Each row is a point. Each copy is the shape, with its points in the same order, turned, moved and blurred by noise. Is it also mirrored, or only turned?
(in the rows, 128 means zero)

Shape (8 x 2):
[[ 96  82]
 [152 152]
 [105 156]
 [163  55]
 [124 116]
 [152 117]
 [187 149]
 [166 132]]
Copy 1:
[[ 98  86]
 [145 163]
 [166 118]
 [ 50 149]
 [118 125]
 [111 151]
 [133 194]
 [124 171]]
Copy 1 is: mirrored
Copy 2:
[[132 181]
 [127  92]
 [ 90 121]
 [200 157]
 [130 138]
 [151 121]
 [156  69]
 [151  97]]
Copy 2 is: mirrored
Copy 3 (8 x 2):
[[ 79 100]
 [150 152]
 [106 174]
 [140  58]
 [118 123]
 [140 123]
 [190 145]
 [173 136]]
Copy 3 is: only turned

Shape, 6 rows:
[[ 93 135 154]
 [151  85 167]
 [ 59 149  88]
 [137 100 105]
 [171 153 115]
 [124 177  96]]
Copy 1:
[[109 155  99]
 [161  93 115]
 [ 38 156 111]
 [103  91 139]
 [130 134 180]
 [ 86 165 169]]
Copy 1 is: mirrored
Copy 2 (6 x 3):
[[ 83 141 146]
 [148 122 182]
 [ 60 121  81]
 [146 104 115]
 [163 168 111]
 [114 169  79]]
Copy 2 is: only turned
Copy 3:
[[ 91 139 161]
 [171 150 165]
 [ 53 163  99]
 [143 155 116]
 [151  91 110]
 [ 95  98  89]]
Copy 3 is: mirrored
Copy 4:
[[122  92 150]
 [128 149 192]
 [ 84  79  94]
 [101 157 133]
 [150 175 109]
 [137 121  80]]
Copy 4 is: mirrored

Shape, 7 rows:
[[134 153 163 122]
 [136 129 178  91]
 [115 155 144 194]
 [ 99 143 145  90]
 [108 104  89 152]
 [ 97  60  74  75]
 [ 97 120 158 149]]
Copy 1, 7 rows:
[[165 133 144 144]
 [187 100 150 128]
 [111 151 142 196]
 [163 114 101 116]
 [ 83  93 128 144]
 [ 98  32 106  80]
 [137 101 125 184]]
Copy 1 is: mirrored
Copy 2, 7 rows:
[[147 119 134 132]
 [160  94 134 108]
 [ 86 145 141 168]
 [155  97  92 118]
 [ 80 161  98 101]
 [111 131  57  24]
 [ 93 103 127 124]]
Copy 2 is: mirrored
Copy 3 (7 x 4):
[[148 156 168 123]
 [109 172 166 139]
 [189  96 172 126]
 [116 152 146  95]
 [134  76 112 126]
 [ 54  96  80 114]
 [131 105 178 115]]
Copy 3 is: mirrored

Shape (11 x 8):
[[108 108 148 131 105 191 130 110]
 [135  97 141 193 103 160 116  89]
 [ 71 141 172 139 165  90 116 174]
 [134 134 153 133 126 128 143  67]
 [141 118 120 125 130 147 106  67]
 [174 164 118 184 179 182 144 108]
 [ 61 175 123 132 144  89 118 170]
 [ 93 140 126 119 104  86 120 155]
 [175 108 187 179  76 199 149 144]
 [113 121 120 135 175 105 144 185]
 [ 70 137 109 135 143  95 160  94]]
Copy 1 (11 x 8):
[[125 120 127 119  74 204 158 128]
 [142 101 117 168 106 224 117 126]
 [ 29 115 157 124 148 141 123 119]
 [147 112 153 167 123 166 168 108]
 [175 114 137 129 134 181 150 111]
 [139 141  86 171 166 191 177 185]
 [ 44 151 121 120 147 118 122  93]
 [ 87 132 136 128 110 116 102  96]
 [125 123 136 182  46 214 130 198]
 [ 64  95 106 117 146 117 130 154]
 [ 98 103 107 146 138 132 164  64]]
Copy 1 is: only turned
Copy 2:
[[107 139 120 124 137 179 140 161]
 [165 144 127 106  92 173 118 158]
 [ 99 147 185  97 144  72 187 117]
 [136 174 135 153 114 160 123 103]
 [143 147 111 142 141 154  91 116]
 [210 165  94 152 154 143 174 147]
 [ 92 164 134  89 144  55 180 108]
 [ 78 153 135 116 111  70 138 127]
 [145 160 139 156  91 185 157 233]
 [123 108 139 139 134  65 193 124]
 [106 148 105 109 111 115 159  60]]
Copy 2 is: mirrored
Copy 3, 11 rows:
[[ 93 119 116 145  79 179 147 107]
 [124 126 141 181 113 172 109  88]
 [ 52 141 119 123 105  59 109 147]
 [125 153 118 118 123 147 143  76]
 [126 154 123 114 134 186 125 103]
 [126 157 172 180 158 147 190 136]
 [ 83 183 101 128  84  70 112 179]
 [123 154 111 109  78  92  95 150]
 [129  76 195 176  59 152 161  84]
 [102 113 109 133 123  74 132 189]
 [119 175  55 146 117 103 127 125]]
Copy 3 is: only turned
